Rows are points. To make a cloud, some directions were put in groups of two or more. Within a group, all points are equally far from the middle, so they leave a hole (a ring in 2 directions, a hollow ball in 3). The other directions are filled evenly. Then the cloud was stretched, turned, moved and blurred a little. Count the holes, and give their numbers of directions, smallest first.
(in the rows, 100 means zero)

Cloud, 19 rows:
| 131 |  64 |  88 |
| 108 | 145 |  33 |
|  63 |  58 | 113 |
| 123 |  82 |  50 |
|  61 | 146 |  66 |
|  84 | 153 |  31 |
|  55 | 140 |  79 |
|  74 |  58 |  74 |
|  53 |  78 | 134 |
|  80 | 151 |  47 |
|  71 | 142 |  82 |
|  92 |  87 |  15 |
|  49 | 123 | 103 |
|  81 | 102 | 157 |
|  23 |  72 |  86 |
| 113 | 141 | 103 |
| 100 |  50 | 128 |
|  27 | 103 | 102 |
|  75 |  55 | 111 |
Holes: 1 (2)

Cloud (27 x 4):
|  85 | 144 | 104 | 149 |
| 103 | 118 | 142 |  58 |
|  46 | 124 |  65 |  84 |
| 147 | 139 | 111 | 108 |
| 156 |  72 |  77 | 100 |
|  63 | 151 |  49 |  87 |
| 134 |  94 | 111 | 156 |
|  92 |  53 | 124 | 136 |
|  99 |  81 | 124 |  48 |
| 138 |  49 | 122 | 101 |
|  38 | 103 |  73 |  92 |
|  89 |  52 |  55 |  53 |
|  86 |  90 |  34 |  43 |
| 142 |  81 | 147 |  85 |
| 130 | 101 |  18 |  85 |
| 146 | 129 |  63 |  92 |
| 117 |  81 |   9 | 101 |
|  64 | 136 |  47 | 133 |
|  84 |  98 |  30 | 147 |
| 129 |  62 |  97 |  54 |
| 143 |  48 |  93 |  92 |
|  78 |  89 |  23 | 139 |
|  74 |  97 |  15 | 129 |
| 121 |  93 |  36 | 142 |
| 105 |  46 |  43 | 120 |
| 137 |  52 |  80 | 128 |
|  53 |  69 |  34 |  89 |
Holes: 1 (4)

Cloud (54 x 6):
|  58 |  85 | 151 | 107 |  97 |  77 |
|  31 |  80 |  97 | 103 |  98 |  96 |
| 116 |  69 | 105 |  75 |  54 | 112 |
|  32 | 124 | 111 | 101 |  73 | 114 |
|  76 | 140 |  37 | 121 |  77 |  99 |
|  98 | 100 | 112 |  55 |  34 | 102 |
|  84 |  84 | 105 |  92 | 113 |  64 |
|  92 |  74 | 104 |  87 | 102 | 121 |
|  70 | 100 |  89 | 106 | 102 |  80 |
|  48 |  91 |  50 |  85 |  42 | 107 |
| 100 | 121 | 112 |  87 |  38 | 154 |
|  83 | 143 |  77 | 127 | 104 |  94 |
| 119 |  98 | 120 |  74 | 106 | 144 |
|  98 | 104 | 110 |  90 | 126 | 114 |
|  93 |  92 |  64 |  93 | 116 |  95 |
| 110 |  59 | 124 |  92 |  62 | 100 |
|  74 |  47 |  79 | 125 |  90 |  89 |
|  71 | 104 |  91 |  71 |  43 | 141 |
|  52 | 125 | 101 |  69 | 100 |  74 |
| 107 |  61 | 128 |  48 |  66 | 107 |
|  86 | 128 | 139 |  97 | 117 |  91 |
|  60 | 102 |  84 |  94 |  90 |  67 |
|  65 |  87 |  64 |  65 |  24 | 131 |
|  53 | 111 | 107 |  83 | 112 | 137 |
|   5 | 117 |  93 | 108 |  90 | 132 |
| 118 |  63 | 137 |  56 |  72 |  93 |
|  81 |  99 | 130 |  80 |  90 | 137 |
| 147 | 103 |  86 |  77 |  81 |  86 |
|  84 |  79 | 104 |  69 |  41 | 114 |
|  91 | 130 |  94 |  91 |  59 |  91 |
|  51 | 104 |  93 | 146 |  55 | 102 |
| 124 | 123 | 123 |  83 |  87 |  97 |
|  94 | 160 | 118 |  87 |  82 |  81 |
| 116 |  97 | 104 | 100 |  49 |  64 |
| 152 |  95 | 117 |  78 |  64 |  71 |
|  56 | 121 | 102 | 105 | 107 |  84 |
|  59 | 130 |  95 | 101 |  89 |  83 |
| 109 | 100 | 112 |  93 |  68 | 127 |
| 106 |  60 | 107 |  71 |  43 | 116 |
| 106 | 107 |  61 |  72 | 110 |  71 |
|  78 |  77 | 136 |  79 | 100 |  89 |
| 118 |  76 | 112 |  85 |  68 |  61 |
|  99 |  74 | 152 |  87 |  84 | 156 |
| 101 |  78 |  93 |  29 |  80 |  79 |
|  85 | 111 |  68 |  58 |  64 |  67 |
|  58 | 112 | 121 |  96 |  71 | 112 |
| 116 |  73 | 111 |  51 | 105 | 127 |
|  66 | 136 |  65 |  82 | 122 | 114 |
|  70 | 142 |  92 | 130 |  51 |  84 |
| 109 | 109 | 114 | 105 | 133 |  78 |
|  94 |  93 |  84 |  85 |  79 |  87 |
| 105 |  85 | 114 |  72 | 104 |  71 |
|  64 | 153 |  92 | 140 |  99 |  84 |
|  90 | 130 |  83 |  60 |  46 | 106 |
Holes: 0

Cloud, 76 rows:
|  89 |  46 | 112 | 125 |  69 | 135 |  70 | 104 |
|  69 |  20 | 119 | 115 |  81 |  86 |  68 | 119 |
|  31 |  97 |  91 |  80 | 132 |  28 |  40 |  79 |
|  86 |  78 | 152 |  90 | 143 | 115 | 119 | 106 |
|  80 | 118 | 133 | 122 | 118 |  68 |  58 |  43 |
|  23 |  57 | 140 |  59 |  73 | 118 | 101 | 130 |
|  96 |  77 | 163 |  79 | 120 |  76 |  70 |  90 |
|  60 |  74 |  63 |  85 | 104 |  35 | 123 |  85 |
| 143 |  99 |  80 |  63 |  42 |  82 | 121 | 114 |
| 129 |  60 |  97 |  80 |  49 | 128 |  90 |  91 |
|  47 | 136 |  97 | 148 | 115 | 111 |  64 | 108 |
| 112 | 103 |  54 | 149 | 118 |  62 | 125 | 126 |
|  78 | 103 | 122 | 106 |  75 | 103 | 163 | 125 |
|  58 | 108 | 147 |  77 |  59 | 105 | 110 | 137 |
|  65 |  95 | 129 | 115 |  34 |  80 | 103 |  69 |
|  91 | 102 | 132 | 140 | 103 | 119 |  73 | 108 |
|  65 |  55 |  85 |  68 |  61 | 112 |  79 | 146 |
|  30 | 118 | 127 | 104 |  70 |  86 |   5 | 111 |
|  76 |  67 | 124 | 130 | 105 |  39 |  63 |  99 |
| 128 | 132 |  78 | 116 |  95 |  57 |  56 |  45 |
| 136 |  94 | 110 |  44 |  79 |  78 |  68 | 121 |
|  99 | 118 |  91 |  76 |  73 |  82 |  68 |  60 |
|  84 |  56 |  89 |  84 | 103 |  74 |  13 | 120 |
|  41 | 105 |  62 |  80 | 109 |  69 |  52 |  63 |
| 114 | 122 |  61 |  95 | 117 |  88 | 150 |  81 |
|  93 |  92 | 152 |  66 |  37 |  89 | 117 | 151 |
| 104 |  95 | 113 | 135 | 123 |  64 | 113 |  56 |
|  63 | 112 | 118 |  87 | 104 |  45 |  66 | 158 |
| 133 |  21 |  78 |  97 | 133 | 107 | 101 | 137 |
|  47 |  48 | 101 | 123 | 154 |  82 | 113 | 115 |
|  63 | 100 | 114 | 166 |  99 | 109 | 106 |  73 |
|  66 | 126 | 141 |  84 |  87 |  70 | 107 | 136 |
|  69 | 107 |  71 | 138 | 143 | 107 | 102 |  35 |
| 113 |  75 | 114 |  98 |  72 |  43 | 128 |  71 |
|  76 |  23 | 107 | 137 | 100 |  84 |  84 | 113 |
|  68 |  82 | 163 |  95 | 131 | 118 |  60 |  72 |
|  55 |  79 | 110 | 125 |  87 |  87 |  75 |  33 |
|  80 |  84 | 142 |  63 |  78 |  58 |  75 | 166 |
| 109 |  41 |  70 |  56 |  91 |  55 | 107 |  93 |
|  89 | 113 |  50 |  89 | 167 |  49 |  96 |  98 |
| 105 |  95 |  85 | 154 | 124 |  68 | 114 | 122 |
|  99 |  94 | 124 | 113 |  96 |  46 |  30 | 124 |
|  63 | 142 |  96 | 108 | 156 |  92 |  89 |  64 |
|  97 |  52 |  91 | 108 | 137 |  46 |  84 |  63 |
|  80 | 105 |  48 | 136 | 108 | 126 |  98 |  94 |
|  76 |  59 |  91 |  57 | 102 |  81 |  17 | 132 |
| 132 |  93 |  48 | 106 |  83 |  20 | 108 |  55 |
| 132 |  99 |  73 |  78 |  83 |  89 | 141 | 152 |
|  40 |  82 | 105 | 112 |  73 |  74 |  72 |  43 |
|  72 |  77 |  56 | 101 | 149 | 132 |  86 |  83 |
|  85 |  55 |  67 | 114 | 130 | 114 |  60 |  49 |
|  75 | 101 |  98 | 152 |  68 |  96 |  36 |  75 |
| 148 |  12 |  74 |  80 | 119 |  88 | 123 |  96 |
| 164 |  56 |  82 | 108 |  88 |  88 | 115 | 110 |
|  90 |  81 | 157 |  74 |  36 |  85 | 121 | 112 |
|  31 |  97 | 114 | 105 |  95 |  71 |  35 |  43 |
| 116 |  92 | 135 |  71 |  28 |  91 | 106 | 150 |
|  46 | 164 | 115 |  90 | 105 |  53 |  66 |  69 |
|  76 |  76 | 123 |  86 | 116 |  74 | 142 | 152 |
|  43 |  65 |  74 |  83 | 183 | 111 |  71 |  90 |
|  39 | 103 |  60 |  77 | 145 |  41 |  52 |  81 |
|  61 |  94 | 106 | 104 | 122 | 147 |  63 | 135 |
|  98 |  87 | 121 |  80 | 117 | 113 |  47 |  59 |
|  91 |  86 | 140 | 120 | 134 |  91 | 115 |  96 |
|  79 | 114 |  93 |  77 | 118 |  41 | 126 |  99 |
|  59 |  94 | 127 | 114 |  50 |  79 |  92 |  56 |
|  39 | 106 | 108 | 102 | 104 |  32 |  56 | 133 |
|  78 |  53 |  83 |  84 | 195 |  86 |  84 |  98 |
|  93 | 114 |  75 |  82 |  63 |  85 |  73 |  60 |
|  50 |  93 | 100 | 103 | 123 |  58 |  81 | 154 |
|  54 |  57 | 126 |  73 |  56 | 113 |  42 | 140 |
| 101 | 130 |  92 |  81 |  91 |  44 |  52 | 144 |
|  32 |  90 |  55 | 121 | 164 |  89 |  89 |  58 |
| 123 |  97 |  82 |  91 | 156 |  92 | 125 |  90 |
|  72 | 167 |  83 |  82 | 111 |  61 |  63 |  65 |
|  39 |  55 | 100 | 161 | 133 |  87 |  64 |  85 |
Holes: 3 (2, 2, 2)
